Each row is a point. Each copy is the shape, with its points in the same order, turned, moved and blurred by noise. Some copies are also mirrored. Which?
In the rows, zero is written as 128.

Shape (6 x 3)
[[143  72 152]
 [110  71 169]
 [198 151  81]
 [128 118 149]
 [ 94 136 145]
 [ 97  86 133]]
Copy 1 (6 x 3)
[[141  69 126]
 [176  57 148]
 [ 78 163  74]
 [157 107 128]
 [178 137 155]
 [144  89 161]]
Copy 1 is: only turned
Copy 2 (6 x 3)
[[207 129 130]
 [215 160 149]
 [107  69  96]
 [166 153 126]
 [146 178 150]
 [183 147 166]]
Copy 2 is: only turned
Copy 3 (6 x 3)
[[ 63  98 121]
 [ 69  97 151]
 [133 142  29]
 [109 112 127]
 [127 129 152]
 [ 77 140 146]]
Copy 3 is: only turned

Shape (10 x 4)
[[175 194 188 161]
 [ 89  64 164 108]
 [ 84 105 175 136]
 [125  78  81  88]
 [115 112 106 124]
 [124  84 110 155]
 [135 176 175 155]
 [ 55  91 125 109]
 [ 84 150 185 142]
 [152 130 158 168]]
Copy 1 (10 x 4)
[[ 45 176 175  96]
 [170  81 119  85]
 [151 104 162  90]
 [146  94  74 161]
 [142 119 119 149]
 [160 147 108 132]
 [ 84 152 184 108]
 [184  74 147 136]
 [126 117 198  95]
 [106 170 139 101]]
Copy 1 is: only turned
Copy 2 (10 x 4)
[[ 96  88 164 188]
 [115 115  52  84]
 [ 84 104  87  93]
 [167 182 103  73]
 [135 143 120  94]
 [166 102 122  84]
 [ 94  92 165 145]
 [ 96 147  92  46]
 [ 51  91 125 105]
 [124  85 137 136]]
Copy 2 is: mirrored
Copy 3 (10 x 4)
[[ 47  90  76 170]
 [185  76 174 173]
 [164  57 128 166]
 [175 156 178 123]
 [158 128 130 127]
 [177 136 122 157]
 [ 90  78  83 150]
 [198  79 159 118]
 [132  39 105 148]
 [116 112  94 180]]
Copy 3 is: only turned
Copy 4 (10 x 4)
[[182 184 115  50]
 [ 55 133 134 146]
 [ 87 138 155 115]
 [103 111  77 190]
 [135 117 111 158]
 [113  76 117 129]
 [156 166 141  74]
 [ 83 113 159 178]
 [116 153 179  98]
 [128 125 112  77]]
Copy 4 is: only turned

Shape (11 x 6)
[[109  96 155 136  88  95]
 [107 213  92 116 143 102]
 [ 77 151 111 117 140  94]
 [148 194  74 126 203  61]
 [116 119 130 149  60 180]
 [ 99  84 120 106 129 142]
 [ 92 164 119 156 183 105]
 [132 120 150  84 105 171]
 [125 117 137 151 112 199]
 [138 206 192 154 110 193]
 [ 76  88 181 145  87 120]]
Copy 1 (11 x 6)
[[114 150 138 140 163  87]
 [ 82  84  92 110  72 150]
 [ 64 126 119 110 111 137]
 [ 82  57 134  37 105 176]
 [168 161 132 184 119 116]
 [102 184 167 131 111 138]
 [ 93 135  98  63 124 148]
 [137 174 157 142  66 104]
 [176 186 137 144  96 139]
 [197 151  66 106  67  97]
 [119 192 124 151 156  83]]
Copy 1 is: only turned
Copy 2 (11 x 6)
[[159 147  75 123 105 150]
 [166 137 160 131 130  36]
 [189 129 130  99 111  92]
 [216 162 192 169 165  63]
 [ 75 113 102 127  80 140]
 [139 134 131  82 120 161]
 [194  91 149 137 144  91]
 [ 89 143 109  86 150 135]
 [ 85  90 130 124 121 152]
 [ 68  68  89 153 163  73]
 [149 110  53 101  97 157]]
Copy 2 is: mirrored
Copy 3 (11 x 6)
[[ 86 167 123 147  82 125]
 [186  84 120 118  84 175]
 [166 137 147 147  77 158]
 [235 114  89 130 142 168]
 [ 45 121 158  98  97 164]
 [114 161 181 122 113 119]
 [172 113 142 175 127 175]
 [ 89 108 167  98 107  98]
 [ 61 106 178 116 137 150]
 [ 66  17 137 146 119 146]
 [ 61 157 153 176  73 125]]
Copy 3 is: only turned

Shape (12 x 8)
[[124 139 156 151 112  97 141 186]
 [162 124 107 125 163  92  73  95]
 [192 122 156 132  93 152  81 165]
 [165 135 139 155  93 166 198 168]
 [155 166 156 147  83 116 147 139]
 [158 110 156 128  88 122 145 136]
 [123 155 111 142  79 127 139 159]
 [111 120 150 219  71 150 142 163]
 [ 59 132 136 102 198 158 103  82]
 [173 164 133 143 202  85  73 118]
 [ 27 189 128 128 133 156  88  90]
 [203 149  86 146 185  53  97 180]]
Copy 1 (12 x 8)
[[117 153 176 158 152 117 174 112]
 [153 154  99 100 139 170  91 117]
 [206 128 168 144 115 101 119 109]
 [138  80 159 133 124  71 206 127]
 [154 121 132 152 155 104 183  87]
 [155 120 157 122 112 121 171  82]
 [124 118 129 181 120 110 166 106]
 [125 171 138 155  99  43 194 110]
 [ 51 130 117  82 144 110  53  78]
 [156 166 112  99 201 155  86 140]
 [ 50 140  83 162 152  84  72  51]
 [168 157 135 137 180 193 127 198]]
Copy 1 is: only turned
Copy 2 (12 x 8)
[[ 96 145 120 174 176 110 102 105]
 [119 172 134 109  98 123 177 175]
 [100 126 101 154 190 176 168 170]
 [104  77 102 121 212 124  90 120]
 [120 161 102 121 197 131 105 125]
 [125 120 128 139 178 148  94 165]
 [ 93 137 144 122 206 124 122 115]
 [ 75 110 124 132 178 192  74  78]
 [200 124 204 127 107 128 181  89]
 [144 181  85 124  93 122 180 136]
 [163 175 214  89 157 170 168  47]
 [ 85 172  63 151 108  66 185 140]]
Copy 2 is: mirrored
Copy 3 (12 x 8)
[[141 114  90 133 172 138 169 173]
 [ 46 133  94  90 106 110 138 120]
 [132 126  96 146  67 134 146 171]
 [196  82 137 149 126 133 172 126]
 [159 118  95 127 124  95 190 142]
 [136 131 111 159 122 128 184 132]
 [166 137 103  96 136 135 183 144]
 [163 119 168 117 136 121 201 207]
 [ 87 196 155 104 180  78  77 107]
 [ 43  96  74  90 126  84 107 139]
 [134 215 137  53 177  56 118 149]
 [ 56  50  46  84 130 158 128 133]]
Copy 3 is: mirrored

Shape (13 x 9)
[[150 142  88 136 162 111 122 142 123]
 [131 149 146 109 159  98  58 137 166]
 [138 103 127 146 131 100 131 128 116]
 [146 156 114 157 152 151  92 115 124]
 [151  98  72 134 127 114 125  86 121]
 [152 146 136 148 157 113  81 127 132]
 [140 125 102 151 108 113 139 114 153]
 [133 146 129 126 155 110 130 133 132]
 [ 77 134 121 152 157 122 137 132 135]
 [127 143 132 141 150 117 140  97 127]
 [ 84 119  98 110  99 249 120 122 127]
 [132 121 146 133 139 118 141 108 147]
 [106 142 131 128 100 111 141 105 117]]
Copy 1 (13 x 9)
[[143 117 158 112 147 142 152 118 166]
 [155 128 168 147 201  81 114  91 146]
 [134  93 128 107 133  98 145 134 139]
 [149 161 134 118 163 137 151 108 117]
 [111 119 142  88 100 114 155  86 141]
 [155 135 143 119 189 108 144 116 132]
 [141 131 114 120 106 101 131 113 157]
 [155 119 157 125 144 117 130 133 146]
 [165 102 128 125 135 148  84 126 133]
 [159 132 153 108 121 113 122 131 121]
 [ 71 159  98 187 108 186  94 106  85]
 [139 131 142 125 126  89 112 141 129]
 [162 106 134 147 100 102 128 119 113]]
Copy 1 is: only turned
Copy 2 (13 x 9)
[[105 109 176 122 156 142 123 125 138]
 [138 130 117 146 181 104 140 158 184]
 [131 117 129 109 124 167 118 126 136]
 [133 143 160 129 164 117 126 148 102]
 [ 95 114 132 108 159 185 148 116  98]
 [145 141 148 125 171 128 124 147 146]
 [ 88 131 118  98 144 149 107 127 118]
 [117 121 147 115 132 120 130 122 151]
 [120  90 136  97 108 109 129 158 126]
 [124 133 138  90 129 122 143 121 125]
 [ 88 123 111 198  93 103 145 155  30]
 [116 145 118 102 118 133 138 132 139]
 [123 113  97 103 125 120 120 100 111]]
Copy 2 is: only turned

Shape (16 x 11)
[[132 137 133 140 137 162 114 118 123 130 121]
 [130 127  90 129 137 147 112 120 150 141 128]
 [145 111 138 122 144  94 101 149 144 143 150]
 [106 122 127 128 164 115 112 122 144   7 117]
 [ 93 148 131 144 145 117 115 159 102 138 125]
 [137 129 119 144 210  94 102 158 135 127 118]
 [138 152  90 146 136 144 108 136  81 139 111]
 [141 128 123 103 144 116 100 119 116 129 163]
 [128 120 109 104 164  94 193 122 135 137 129]
 [132 233 121  65 141  95 168 128 133 140 141]
 [133 111 120 111 133 103 100 163 127 139 119]
 [117 129 128 145 133 111 100 134 143 119 165]
 [114 113 122 121 162 136 100 116 133 131 110]
 [145 129 110 131 147 243 106 124 145 107 155]
 [137 124 140 144 144  96 135 134 142 133 121]
 [133 113 122 146 141  96 126 135  90 135 111]]
Copy 1 (16 x 11)
[[157 143 145 129 117 131 124 133 133 128 159]
 [162 120 143 111 158 143 138 117 134 132 151]
 [138 142 131 155 144 158 168 114 101 163 121]
 [124 178  54  62 109 156 107 100  87 148 154]
 [161 135 129 142 118  98 113 109 110 164 112]
 [168 145 118 131 133 159 130 118 111 222 136]
 [175 116 160 129 133 137  83 141 113 140 125]
 [140 159 135 152 148 168 127 105 124 134 116]
 [ 90 119 107 122 175 134 124 144 155 181 122]
 [ 68 121 151 175 179 115  64  72 128 170 158]
 [137 122 147 126 127 147 152 112 100 162 102]
 [156 152 106 146 150 135 150 105  97 134 134]
 [160 154 142 104 129 141 138 115 142 156 133]
 [184 108 120 123  94 174 124 110 169  80 193]
 [126 142 125 138 144 126 148 142 104 171 138]
 [142 143 138 130 131 129 122 161 105 163  99]]
Copy 1 is: mirrored
Copy 2 (16 x 11)
[[135 117 122 139 141 103 144 151 125 114 141]
 [140 100  96 121 151 120 139 143 132 139 119]
 [119 137 122 105 163 113  93 105 110 142 125]
 [172 101 181  60  57  95 136 132 115 133 129]
 [154 172 122 146 127 118 130 146  97 155 135]
 [176 124 125 117 147  83 102  96  82 164 142]
 [149 133  97 145 142 128 165 147  78 120 140]
 [108 111 122 118 139 128 108 128  88 131 126]
 [160 106 155 160 145 152 118  91 122 150  96]
 [ 92 124 133 190 102 109 144 104  85 183  43]
 [144 149 108 110 143 124 106 110 105 121 114]
 [115 132 126  93 143 120 117 139 121 159 137]
 [156 111 106 129 124 107 104 132 123 125 143]
 [135  66 123 118 167  70 150 217 135  97 117]
 [140 138 137 126 143 113 122  93 135 143 135]
 [155 146 128 131 142 146 133 108  99 124 152]]
Copy 2 is: only turned
Copy 3 (16 x 11)
[[170 129 112 120 129 143 141 140 135 111 126]
 [133 138  94 140 120 142 135 139 128 129  97]
 [105 153 117 130 142  99 106 152 132 120 135]
 [187 100 176 171 167 118 141 185  99 188 124]
 [119 139 155 101 119 155 139 142 104 117 149]
 [117 147 134 158 122 126 121 208 111 108 152]
 [147 131 122 117  98 180 108 138 120 115 124]
 [134 154 115 142 156 119  93 130 110 106 120]
 [ 80  86 144 161 115 111 124 129 120 103 104]
 [ 91 150 196 194 136 169 121  83 142  87 110]
 [116 159 131 114 107 106 110 148 125 137 124]
 [119 139 119 123 171 137 125 146 126 133 131]
 [150 136 109 141 117 117 144 151 101 118 122]
 [216 135  96 117 160 148 147 162 151  97  49]
 [110 116 133 141 124 117 129 151 143 127 151]
 [125 109 124 113 103 126  98 144 110 118 161]]
Copy 3 is: only turned

Shape (15 x 12)
[[116 127 128  93 138 162 190 113  84 105 120  81]
 [ 99 156 127 113 162 153  85 113 156 111 151 167]
 [145 134  93  66 107 175 111 163 114  77 190 105]
 [168 214 148 138 128 178 144 144 122  82 147 188]
 [171  67 100 142 155  67 217 149 124 101 115 184]
 [119 130 129 112 107  25 125 200 141 211 127 159]
 [115 144 150 125  65 119  87 112  71  81 140 163]
 [135  90 124 135 148 129 163 130 234 132  53 152]
 [141  99 112 151 167 152 111  72 136 128 119 111]
 [129  75 137  90 100 171 143 173 175 127 187 178]
 [122  61 131 180 166 131 112 111  88 143  87 201]
 [132 142 126 141 126 125  29 184 116 173 139 141]
 [ 94  45  89 131 173 141  81 187 126  76 166 111]
 [105 141 148 160 108 123 140 153 149 127 234  88]
 [155 136 215 101 150 114 126 136 126 158 143 147]]
Copy 1 (15 x 12)
[[ 86 104 115 170 125  58 114 154 149  93 114 159]
 [144  76 152 141 125 130 137 125 127 188  79 161]
 [167  96 147 183 143  96 170 139 174  75  50 155]
 [136 139 142 125 120  51 159 111 123 175  24 181]
 [ 69 182 117 106 206 117 140 115 148 116 152 225]
 [142 184 169 177 223 136 162 171  46 167 170 125]
 [190 155 177 137 142  76 107 190 164 175  90 166]
 [ 79 132  82 102 105 145 205 123 109 170 181 171]
 [119  76 132 104 127 119 108 101 162 145 143 131]
 [164 160 143 150 110 152 173 115  96  82  92 190]
 [112 121 159  32 150 135  89 151 117 153 151 184]
 [193 106 172 102 179 129 155 160  92 154  98  81]
 [155  61 102 112 187 195 138 178 151  80  94 164]
 [198 134  71 195 165 123 104 113 106 127  84 137]
 [ 94 167 159 157 134 129  97 127  95 160  84 112]]
Copy 1 is: mirrored
Copy 2 (15 x 12)
[[134 141 169 177 118 120 188 165 132 100 138 105]
 [158 146 150 121 132 187  95  98 163 156 138 135]
 [138 187 148 129 146 179 128 117 103  93 193  61]
 [206  84 122 110 126 158 131  96 135 139 115  56]
 [100  70 158  76  74 107 144 116 107  48 112 167]
 [ 67 132  86  82 191 140  63 143  69 102  52 169]
 [200 147 100 140 127  93  72 134 109 119 178 128]
 [ 78 125 169 118 120 112 148  19 153 127  70 161]
 [113 139 172 108 104 119 149 128 171 173 147 149]
 [138 149 120  87 177 180 152  65 123  67 156 139]
 [157 131 181  50 106  67 114 132 160 135 124 214]
 [134 202 120  46 168 135  63 139 118 177 110 123]
 [112 228 128  75  84 151 109 121 167  68 153 139]
 [117 150  27 118 128 185 147 137 141 142 150 114]
 [111  95 113 115 202 121 105 133 168 115 114 111]]
Copy 2 is: only turned

Shape (16 x 12)
[[163 120 152 125  94 115 115  68 152  91 195 175]
 [172 155 135 192 150 136 123 123 185 126 173 129]
 [153 129 136 164 123 139 168  88  87 170  77 151]
 [ 59 134  54 112 166  97 102  94 155 218 128 123]
 [119 102  64 123  99  92  81 137 164 129 142 116]
 [106 134  86  55 153 119 127 136 143 193 167 130]
 [148 166 187 132 122 126  70  91  89 156  99 164]
 [174  91 199 195 105 131 102 114 184 147 147 158]
 [166 106 177 108 169 138 145  95 127 175  38 132]
 [156 146 153 148  95 154 137 140 160 134 139 190]
 [ 82 113 154 124 175  63 120 107  89 122 133 168]
 [ 34 124 109  99 110 102 138  99 171 172 174 130]
 [156 178 204 125 112 183 141 124 117 105  65 108]
 [126 135 165 136 156 175 125 110 137 125  66 201]
 [ 67  78  53  96 140 156  73 142  97 179 198  75]
 [ 66 102  38 104 163 139  84  72 157 172 169  95]]
Copy 1 (16 x 12)
[[123  39 104  78 178 131 138  90 148 176 137 149]
 [145  81 166  91 188  78 121 156 162 127 129 179]
 [ 81  86  93 171 132  55 123 127 171  91 179 132]
 [156 170  65 174 150 154  94 175  93 105 166 184]
 [170  98 122 110 105 174 127 156 113 105 140 146]
 [108 189  99 124 156 174 113 117 115 111 136 165]
 [138  69 111 204 185 111 123  80 188 112 142 115]
 [134  31 163 110 213  74 135 133 119 115 148 103]
 [122 135 125 178 151  42 127  69 138  94 204 101]
 [ 95  70 143 106 167 100  77 119 157 126 117 114]
 [146 124  52 172 144  98 173 120 136 157  96 118]
 [110 144  85 144 163 175 109 182  87 180 146 139]
 [ 96  98 196 184 129  72 113  79 206 152 169 103]
 [117  90 124 178 140  42  70  74 136 135 126 118]
 [101 140 133 172 120 214 168 146  67  94 114 212]
 [148 143  98 157 131 175 118 152  65 128 161 236]]
Copy 1 is: only turned
Copy 2 (16 x 12)
[[130 126  84 127 185 138 174 140  95 151 161 187]
 [129 109 159 135 168 175 151  80 155 127 107 193]
 [ 84 114 115  73 103  89  96 105 158 125 128 134]
 [211 172 115 158 140  76  78  46 146 150  96  91]
 [223 124 101 129 145 155  90 112 103 117 101 150]
 [183 178 145 160 135 100  81  59  76 136 147 131]
 [ 68 129 119 115 147 152 106 137 111 164 122  79]
 [ 71  86 111 139 190 144 129 125 119 125  68 194]
 [ 62 115 138 121 140  81  72 117 146  61 138  93]
 [102  89 137 120 124 135 154  93  80 127 107 166]
 [132 224 116 135 121 111 138 157 129 126 109 115]
 [208 155 126 177 131  60 114 108 106 181 106 148]
 [ 68  51 178 133  98 147 108 159 131 117 162 114]
 [ 72 103 115 144  97 113 150 113 122  89 114  91]
 [206 189  80 204  94 147  21  65 113 163 134 163]
 [225 163  76 196 143 106  73  53 161 148 142 126]]
Copy 2 is: only turned
